Every row gives one point. Examples show where two turns around zero, p and q, send a point. Write where each new point lands after one turn and then the other. Backwards means that the second turn is done in reverse. Each puzzle has new turns, and all numbers are rounded.
In the rows, zero is written as 128.

Turn p:
[173 119] -> [170 146]
[ 95 116] -> [107 100]
[157 131] -> [150 147]
[ 87 146] -> [ 84 120]
Turn q:
[131 120] -> [131 120]
[176 145] -> [176 144]
[150  92] -> [149  91]
[ 80 150] -> [ 81 151]
[102 133] -> [102 134]
Where do these land?
q, then p backwards: [182 130] -> [173  98]
p, then q: [147 133] -> [141 142]
q, then p: [ 84 123] -> [ 94 100]
p, then q: [136 103] -> [148 111]
q, then p: [ 90 151] -> [ 84 127]

Turn p:
[172  85 178 126] -> [137  85 160 186]
[ 71 161 114 122] -> [100 140 115  69]
[ 98 153 131 121] -> [111 133 134  93]
[163  81 137 142] -> [140 107 120 183]
[129 106 103 115] -> [149 118 101 128]
[128 144 108 102] -> [153 136 127 102]
[136 167 124 169] -> [106 179 140 136]
Turn q:
[112 127 101 146] -> [130 110 107 152]
[ 83  99 106 152] -> [ 94 107 106 171]
[173 140 145 142] -> [162 130 165 120]
[ 96 129 141 153] -> [115 146 124 164]
[115 163 135  76] -> [129 165  95  86]
[189 111 141  98] -> [138 111 170  74]
Where do these land?
p, then q: [122 119 117 135] -> [132 117 116 132]
p, then q backwards: [117 161  62 118] -> [125 188 135  83]
q, then p: [102 110 141  98] -> [116 124 116  86]
p, then q backwards: [155 158 161 100] -> [176 119 158 145]
q, then p: [146 150 167 158] -> [116 148 177 146]
q, then p: [126  71 119 158] -> [ 81  94 107 149]

Turn p:
[141 117 112  94 159 138 174 143] -> [108 124  99 114 170 124 160  98]
[130 129  90 181  79  83 129 128] -> [193 111 123 151  99  82 129 153]
[151 123 145 102 147 146  96 172] -> [ 86 108 125 103 147 153 126 165]
[104 114 129 169  61 140 107 102] -> [179  99 162 146  79 138 101 121]
[102  99 156 150 151 120 129  85] -> [119 148 172 138 130 104  96  94]
[124 139  93  96 112  99 132 133] -> [160 141  94  97 129 122 139 134]
[169 148 143  99 182 169 103 131] -> [ 68 141 106 139 166 172 112 144]
[105 155  82 123 133 115 149 164] -> [127 126  76 112 103 102 160 128]
[126 129 203 139 128 143 132  94] -> [111 153 196 153 129 156 127 115]
Turn q:
[111 109 114 101 115  82  95 128] -> [125 110  78 130 165 116 104 120]
[139 119 149 113 126  77 131 104] -> [170 109 119 128 161 139 107 115]
[ 96 111 159 114 143 134 177 179] -> [151 100 135 112 113 100 153 195]
[161 118  96 157 114 181 113 127] -> [ 92 170 133 165  92 149 134 120]
[ 99  95 183 148 162 131 169 160] -> [156  99 174 139 129  94 138 192]
[ 97 147 129 125 109 118 104  96] -> [117 105 122 121 136 109 124  81]
[ 93 108 122  96 173 104 142  99] -> [131  96 128 123 191 128 164 135]
[176 170 119 146 141 182 100 151] -> [ 81 173 157 108  86 163 108 131]
[172 167  92 133  91 151 129 118] -> [123 173 112 117  86 160 132  89]
[163 169  83 176 108 134 112 131] -> [114 203 128 122 105 127 113  91]
[101  96 161  99 127 115 135 115] -> [145  72 122 141 145 123 132 139]
Where do these land?
p, then q: [113 139 182 104 155 100 124 151] -> [139  86 132  72 116 108 140 141]
p, then q: [130 163  88 134  79 145 118 148] -> [127 167  90 162  89 142 139 137]
q, then p: [ 89  79 105 145 137 107 106  95] -> [108 147 130 156 129  59 109 117]
q, then p: [ 72 110 151 163 114 130 120 121] -> [151 141 170 125 135  76 121 142]
q, then p: [125 133 123 147 160 106 139 103] -> [ 99 159 137 144 150 127 135 128]
q, then p: [149 137  80  88 159 150 166 116] -> [104 120  94 139 130 153 177  77]
p, then q backwards: [139 139 120 109  63 127 154 153] -> [131 126 138  90 123 129 194 113]
p, then q: [206 119 163 103 119 167  91  95] -> [ 56 132 195 138 112 137 122 172]
q, then p backwards: [129 132 139 159 165 120 133 169] -> [136 123 155 133 136  79  97 129]

Turn p:
[137 122 157 143 137 139 137 128 136 134 150] -> [148 135 131 136 148 140 123 104 122 111 135]
[ 72  94 112 118 121 107  91 149 122 166 136] -> [ 92  77 140 135 130 150  83 157 130 140 157]
[159  95 120 103 135 121 103 126 141 111 149] -> [143  96 140  92 119 102 124 116 122 103 136]
[108 146 132 132 107 145 131 102  91 130 129] -> [112 153 107 131 130 137 134 134  95 156 142]
[159  88 116 114 102 161 133 120 142 148 129] -> [155  90 121 109 136 120 116 100 107 151 101]
[135 138 170 150 120 141 102 139  88  85 106] -> [116 144 128 135 130 147 175 150  80  90 120]
[129 135 134 109 130  90 136 129 167 132 122] -> [130 138 164 111 116 131 113 126 165 127 120]
[ 93 143 141 109 173 131 140 120 151 158 125] -> [104 145 108 121 144 153  98 113 175 122 134]
[153 187 114 129 114 145 111 137 149 138 165] -> [193 154 105 118 121 127 114 161 136 130 140]
[162 142 121 131 149 107 154 153 107 102 123] -> [133 141 140 138 145  89 170 138 148 113 123]
[136 129 120 174 118 111 135 105 136 140  90] -> [118 148 141 167 107 116 111 123 116 135  88]
[ 93 117 101 125 131 138 164 126 106  92 112] -> [ 92 118 111 145 111 123 173 112 139 156 140]
Turn q:
[118 114  98 113 133 108 106 116 132 136 144] -> [129 119 121 115 108 105 131 120 135 162 145]
[121 120 225 115  78 147 106 128 122 150 139] -> [142 103 170  69 185 146 144 160  81 109 112]
[135 141 195 113 155 138 115  83 137 106 133] -> [166 114 169  92 147 130 114 113 151 109  80]
[131 158  97 134 137 121 104 135 119 151 115] -> [109 137  97 132 109 115 104 130 112 148 111]
[146 117 155 110 103 146 143 115 110 120  96] -> [152 110 127 117 127 152 136 124 106  82 128]
[112 127 108 139 100 145 149 148 120 105 137] -> [ 97 132 142 153 128 126 136 126 120 107 159]
[115 115 109 119 140 128 206 140 127 124 125] -> [124 165 117 156 122 147 178 101 149 106 147]
[113 132 130 125 146 103 134  90 115 142 144] -> [150 135 133 123 123  98 148 104 128 148 107]
[126 131 106 114 144 137 139 144 162 118 135] -> [107 142 130 128 115 150 124 121 161 138 141]
[115 108 115 144 157 141 104 147 120 137 134] -> [111 114 100 133 156 112 117 126 146 146 135]
[185 149 124 140 151 139 106 116 115 142 146] -> [159 147 118 131 139 127  68 114 116 144 120]
[114 134 122 125 139 140 119 155 120 107 115] -> [ 99 125 115 127 130 120 118 135 145 106 130]
[126 128 100 165  88 116 134 117 181 116  88] -> [115  97 146 179  81 163 137 157 122 142 122]
[136 118 108 137 121  83 127 158 111 137 140] -> [134 152 107 139 121 100 137 161 121 144 153]
Where do these land?
p, then q backwards: [132  93 153 126 143 131 167 121 138 139 118] -> [107 133 135 134 152 170 142 102 129 132 143]
p, then q: [ 99 115  83 145 139 115 121 119 101 128 136] -> [114 124 137 145 139  94 152 147 118 164 146]
p, then q: [129 128 151 113 132  84 159 127 113 137 152] -> [139 153 151 102 151 122 132 125 148 143  91]
q, then p backwards: [170 150 105 128 102 178  90 137 145 125 135] -> [ 87 104 142 131 115 118  88  98 139 175 145]
p, then q: [102 153  99 158 159 105  93 115 134 133 138] -> [ 91 121 160 141 121 102 106 168 121 147 146]
q, then p: [128 127 128 116 101 171 105 147 150 102  97] -> [120  80 112 118 113 164 146 117 108 118 151]
q, then p: [117 156 112 150 157 113 113 116  98 105 117] -> [108 135 164 144  87 118 118 149 127 122 112]
p, then q backwards: [164 107 156 131  93 163 114 123 146 107 127] -> [142 132 157 109 105 132 139  78 114 154 106]
p, then q backwards: [114 116 143 120 130 107 117 135 110 157 116] -> [120 141 141 144 117 153 108 150 140 124 138]
p, then q: [137 129 140 117 127 139 161 113 124 145 117] -> [133 130 111 123 116 134 130 106 129 138  95]
q, then p: [129 109 135 131 122  79 179 165 134 149 108] -> [170 139 113 165 145 118 166 136 167 157 122]
q, then p backwards: [127 124  92 109 172 134 101 109 125 109 141] -> [125 114  89 111 154 124 147 100 161 140 142]
p, then q backwards: [111 121 156 134 124 122 160 176 123 149 141] -> [129  95 153 162 132 153 148 134 157 126 147]
p, then q backwards: [134 163 139 113  91 149 112  88 152 108 151] -> [172 140 121  76 115 103 138 115 131 157 132]

Turn p:
[140 117  73 122 133 114 118 126 105 152 165 132 109 116] -> [142 125 110 113 106 123  94 119 112 147 116 172 122 165]
[144 217 147 117 117 114 137 148 129 128 109 143 126 137] -> [111 129 140 103 166 157 177  96 108 103 119 101 147 162]
[147 130 128 116 171 113 151 139 223 141 107 133 138 113] -> [123 133  99 126 190 157  93  96 166 111 143 100  78 113]
[144 118 138 119 111 127 129 141 107 129 109 148 155 111] -> [137 120 126 148 109 144 139 121 155 127 108 116 151 136]
[ 65 118 119 172 112 111 151 141 121 108 152  91 131 134] -> [ 89 136 107 146  99 128 149 172  96 109 156 162 107 108]
[135 138 123 112 108 117 119 109 110 104 133 154 132 131] -> [133 144 131 136 128 123 121 125 115 120 114 126 172 142]
[152 117 138 110 116 123 144 148 127 103 155  96 158 141] -> [130 105  88 146 127  88 146 128 140 105 140 121 137 138]
[ 98 159 149 124 109 170 153 148 172 117 124 143 112 120] -> [108 133 170 127 166 145 140 159 149  88 148 118 111 142]
[121 110 116 123 114 146 136  83 177 186 107 152 120 144] -> [108 131 176 131 134 145  72  93 151 150 168 128 119 120]
[152 106 150 168 114 118 125 103 113 111 136  73 146 116] -> [150 151 109 154  92  88 165 111 125 128 144 133 115  97]
[ 67 114 140 112 123 134 116 126 119 124 125 107 140 123] -> [101 120 135 109 101 125 126 161 137 107 129 139 139  89]
[124 147 128 118 125 119  31 144 124 156 127 111 114 136] -> [119 131 141  61  81 109 113 116 104 130  93  85 111 135]
[144 110 147 111 121 119 104 132 102 125 118 143 100 129] -> [125 135 139 127 123 107 129 131 136 157  86 117 144 135]
[143 113 126 130 132 152 139  68 131 149 104 146 125 111] -> [158 144 167 139 134 139 107  99 149 150 142 146 140 105]
[134 111 135 124 172 124 155 143 100 132 158 144 125 139] -> [141 109  93 122 148 130 134 156 134 170 133 145 139 138]
[135 114 129 172 177 142 140 142 112 101 140 145 131 140] -> [167 124 104 147 144 142 140 170 106 160 137 121 116 121]
[132 137  93 126 119 133 128 135 105 111 108 116 113 135] -> [133 107 141 142 126 125 131 123  96 117 101 145 126 133]
Turn q:
[ 97  97 118 122  86 116 134 122 125  99 109  92 105 102] -> [137 142 182 101  74 121 135 123 118 130 117 110 139 139]
[131 145 134  97 124 133 148  88  87 141 136 105 132  93] -> [146 127 160 156 136 110 125 155 129 167 154 109 162 125]
[117 172 143  95 158 138 139 116 167 124 161 127 136 131] -> [119 160  93 129 164  96 133 137 164 144 127  96 127 119]
[124 141 107 118 105 167 137  97 104  89 112  94 157  96] -> [169 170 145 143 115 129 135 146 102 155 121 115 171 163]
[154 118  92 154 126  89 109 178 130 151 100 132 113 122] -> [117  77 111 109 103 132 123 116  72 106 135 131  98 122]
[100 142 133  84 107 154 154 122  95 134  98 124 158 112] -> [111 148 152 155 125 132 100 148 115 180 106 117 162 142]
[111 156 129 133 126 161 124 127 134 148 161 150 111 128] -> [121 154  99 124 130 143 120 129 153 150 160 136 125 107]
[144 140 137 125 129 155 152 109 146 160 135 123 127 157] -> [132 125 116 150 150 149 142 120 157 159 131 116 103 133]
[133 113 145 148 165 130 136 164 125 118 149 132 114 143] -> [109 127 125 111 151 145 127 150 138  86 140 134 104 132]
[164 109 147 141 133 108 108 153 147  88 110 150  92 144] -> [149 126 137 108 137 131 114 111 115  71 102 137  87 103]
[122 137 115 105  96 131 151 123 108 141 155 108 170 131] -> [129 119 118 155 101 120 129 166 147 163 121 123 147 153]
[135  97 132 121 157 138  90 131 153 141 142 139 124 139] -> [127 115 111 111 149 125 106  92 153 103 142 133 123 144]
[138 126 115 160 137  80  85 151 105 135 106 140 114 179] -> [108  99 125 138 119 108 134 107  95  94 131 187  84 124]
[108 153 152 139 125 137 139 113 123 157 121 102 163 114] -> [102 137 126 173 126 136 150 128 129 144 138 106 158 133]
[156  98 137 169 113  81  91 156 134 120 116 168 120 133] -> [133  88 119 118 105 138 121 104 110  67 110 162 116  93]
[113 104 113 136 160 132 152  97 167 101 140 164 113 123] -> [140 136 126  66 164 134 154 116 153 130 112 135 143 116]
Where do these land?
q, then p: [144 108  97 141 114 115 147 124 147 112 148 123 106 136] -> [117 113 135 148 156 102 120 112 155 129 112 137 129 149]
q, then p backwards: [124 138 132 147 110 140 106 114 146 108  98  94 100 114] -> [152 157 132 166 106 126  99 100 135 128 116 119 135 120]
q, then p: [151 143 135 128 113 116 129 119 107 117 151  99 122 144] -> [118 146 114 151 138 121 149 128 122 140 125 119 103 157]
q, then p: [130 116  99 149 117 136 137 119  97 144 133 140 138 136] -> [133 112 138 142 120 139 114 143 147 151 143 120 139 157]
p, then q: [150 140 101 148 139 128 112 157 136 148 146 145  99 121] -> [130 130 142 140 140 126 111 112 128 146 143 150  75 133]
q, then p: [ 80 106 133  52 119 128  80 155 150 134  80 141 101 145] -> [ 88 172 165  71 101 115 103 101 105 132 103 107 163  79]
p, then q backwards: [130 145 135 112 109 123 146 129 151 117  88 142 164 131] -> [136 111 180 149 140 133 123 126 146 147 120 125 143 109]
p, then q backwards: [121 136 100 100 162 174 148 144 143 116 150 119 171 109] -> [187  91 124 144 148 126 115 140 120 124 178 147 125 121]
p, then q: [131 127 192 152 126 118 148 150 130 121  95  64 103 137] -> [ 97 118 173  85 130 136 174 154 123 149 137  84 133  91]
p, then q backwards: [126 132 137 143 127 108 101 107 141 166 151 138 163 126] -> [102 129 112 133 108 161 106 140 150 142 144 120 107  99]
q, then p backwards: [126 140 100  74 156 115 140 110 152 153 102 151 105 140] -> [157 117 139 106 171 116 121 122 138 154 119 113  81 166]
p, then q: [149  78 152 135 112 122 142 124  50 109 142 139 133  91] -> [120  81  80 145 107 175 154 124  99 146  81 122 122 103]
q, then p: [ 97 141 100 151 143 122 126 144 117 115 148 135 111 109] -> [115 116 112 112 131 134 127 145 136 104 120 147 159 161]
p, then q: [113 147 190 151 119 137 128 111 123 153 152 137 116 137] -> [ 94 129 111 147 128 118 131 165 167 153 132  92 120 116]
q, then p: [148 123 118 137 155 139 129 112 130 108 134 153 187 143] -> [155  92 110 155 147 166 104 124 107 139 127 109 131 118]

Turn p:
[163 136 118 145 132 145 109 117 138  81 106 115 179 137] -> [133 115 148 140 138  99 146  98 145 105  86  92 154 103]
[145 104 111 159 154 126 127 140 108 132  57 115 146 135] -> [105 138 114 160 134 139 113  95 139 125  55 130 116 124]
[108 118  93 123 113 105 139 129 155 164 115 119  85 181] -> [129 190 120 163 126 167 109 150 153 154 150 135 139 134]
[ 86 152 123  95 137 153 140  99 142  78  78 114  65 125] -> [143 192  77  94 164  87 125 127 117 173 128 123 131  93]
[162 109 130 123  98 128 143 139 107 132  86  88 134 213] -> [135 156 129 178  97 171 151 107 124 168  83 119 183 125]
[128  76 123 142 127 112  97  70 130 132 145 121 133 157] -> [ 95 136 138 122 156 166 180 133 174 124 130 121 142 141]
[ 97 111 157 121 120 135 148 149 169 120 162 118 131  97] -> [140 123 123 114 145 113 122 165  91 111 151 101 126 170]
[ 96 179 152 134 167 189 127 147  91 126 213 122 161 103] -> [121  37 147  86 130  64  98 152 113 134 150 165 169 147]
[128  92 129  81 119 129 146 130 107 126 166 183 137  73] -> [128 108 129  71 122 158 136 151  81  73 148 149 106 112]
[141 117 153 184 137 118 171 132 101 123 172 108 133  85] -> [143  95 132 101  98 103 144 145 135 111  98 147 105 197]
[118 183 113  91 144  66 122 111 156 187 133 146 153 111] -> [164 127 167 144 160 151  89  85 140 117 195 157  94 127]
[145 115 148 126  68 175  94 156  85 152 131 114 122 127] -> [ 76 109 131 161  83 119 168 139  77 144 131 142 141 116]
[113 130 134 175 140  84 110 134  91 113 115 135 148 150] -> [144  84 105 160 138 142 140 127 172 137  96 140 112 127]
[126 157  94 163 119 138 141 101 166 111 117 130 143 163] -> [151 156 167 145 142 105 121 146 173 137 110 109 142 109]
[144 142 170  75 146 139 124 129 147 147 122 195 119  96] -> [123 111 142  78 127 150  98 107  83 135 165 103  86  94]
[147 126 102 109 128 107 109 166 154 123 131 126  57  96] -> [117 169  74 128  88 116 108 122 130 102 174 114 103 127]
Turn q:
[ 84 114 138 134  83 157 129 129 124 118 174  69 116 103] -> [124 124 130 124  99 101 152 169 120 151 187  80 164 119]
[143 128 139 122 138 105 129  94 153 174  86 165 111 190] -> [153 132 127 134 124 144 143 125 134 104  90 187  65  88]
[ 77 149 130 178 106 155 134 136 118  97 100 122 139 101] -> [126 169  88 165 109 116 113 126 160 126 150 100 172 123]
[112  69 111  83 121  90 127 159 102  81 159 110 121 149] -> [138 132 138  61 106 147 134 163 114 123 131  84 109 190]
[166 152 123 144 140  99  93 130 127 167 140 198 129 171] -> [146 103 115 103 186 121 101 106 152 106 112 171  75 105]
[144 147 127 139  83 100 142 113 127 139 107 111 150  73] -> [121 126 123 139 124 163 156  74 137 138 172 134 160 121]
[118 119  78  72 167  82 154 124 109 141 170 149 101 142] -> [121 159 198  68 156 137 131 125 117 128 106 105  81 134]
[119 159 155 138 144  98 124 146 159 134 117  79 127 104] -> [150 136 119 162 119 102 148  85  85 144 148 120 127 140]
[120  78 167 158 133 157 161 145 130 103 144 114 103  96] -> [135 123 120 153 116 153 102 172  81 120 141  85 166 119]
[150 135 134 122 156 147  91  72 143 104 129 188 141 153] -> [ 78  96 114 118 118 112  94 119 146  90  81 154 100 103]
[184 142  60 120 149 109 125 121 167 143 127 163 129 183] -> [126  99 173 141 169 133 136 115 170  95  94 159  61 149]
[126 157 175 136 114 153 170 143 119 127 122  97 162 125] -> [141 119  92 158 126 134 153 123 124 179 110 105 165 114]
[ 79  71 134 133 130 177 118 147 109 122 137  92 167  81] -> [134 128 140 126  71 120  80 161 126 170 156 107 191 145]
[123 162 131 102  90 154 122 163 137 131 101 121 119  80] -> [140 140 128 131 136 107 163 110 129 118 137 144 203 138]
[176 136 117 139 164 137 100  98  95 138 106 143 104 170] -> [ 87 133 112 135 161 133 112 149 127 127 107 187  81 131]
Where do these land?
q, then p: [181 173 121 123 100 145 154 145 117 111 127 128 136 162] -> [127 162 131 116 152 144  70 137 141 125  81 118 136 148]
q, then p: [167 115  99 104 139  90 152 114 135 120 119 172 140 122] -> [105 145 121  86 158 116 140 127 109 169 112  98 141 104]
p, then q: [ 61  79 147 120  93 127 111 178 119 141 172 143 108 113] -> [161 147 142 105 173 121  89 189 157 139 132  86 139 173]
q, then p: [176 182 104 100 119 120 129 115 141 194  74 169 144 158] -> [131 155 160  57 146 149  92 130 137 142 103  89  58  96]
p, then q backwards: [112 105 198 140 144 128 125 128  90 124 166  99 159 127] -> [197 124 143  89 110 131 116 162 132 105 148  96 155 132]
q, then p: [168 166 107  74 157 144 112 106 124 104 116 119 113 167] -> [161 152  92 129 160 167  95 150 126 173 103 134 102 112]
q, then p: [177 103 122 137 117 109 104 157 140 166  82 102 105 126] -> [120  94 147  88  78 157 119 161 154 137 106 117 135  98]
p, then q: [ 94 125 163 129 123 149 102 148 149  99 123 136 150  91] -> [126 162 139 116 128 147 108 142  93 150 147 113 105 171]
q, then p: [ 94  74 150 141  91 146 145  89 118  92 113  98 142 112] -> [127 132 153 177 114  91 150 178  85 104 138 143 156 130]
q, then p: [175 185 112  99 131  87 138  92 154 151 130 132  92 118] -> [153 134 114  43 155 130 128 140 134 163 103 148  98 141]
q, then p: [ 78  79 168 177 137 127 116 155 111 115 105 146 102 139] -> [117 113 115 169  75  83 133 107 144  91 147 136 149  83]
p, then q: [139 142 106 100 147 164 143 134 109 174 110 135 119 129] -> [118 139 105  88 119 100 109 110 144 124 135 155 148  95]
q, then p: [162 168  72 138 120 130  89  83 127 137 146 154 124 143] -> [139 138  94  85 176 140 106 164 150 132 160  95 101 140]
p, then q backwards: [ 77 107 116 127 141 137 131 129 142  90 156  94 200 155] -> [167 141 124 127 107 184 144 201 139 115 142 157 107 109]
p, then q: [ 71 107 128 182 144 126 125 149  91  82 168 103 125  55] -> [166 164 153 101 136 167 118 138 142  73  98 104  75 199]
q, then p: [107  89 153 164 147 146 155 133 174 129 175 129 112 105] -> [100  90  97 149 105  97 177 109 119 105 112 129 128 169]
p, then q backwards: [137 177 109 121 125  98 146 121 134 148  94 118 105 155] -> [ 93 138 118 156 146 112 137 133 123 173  92 122 156 122]
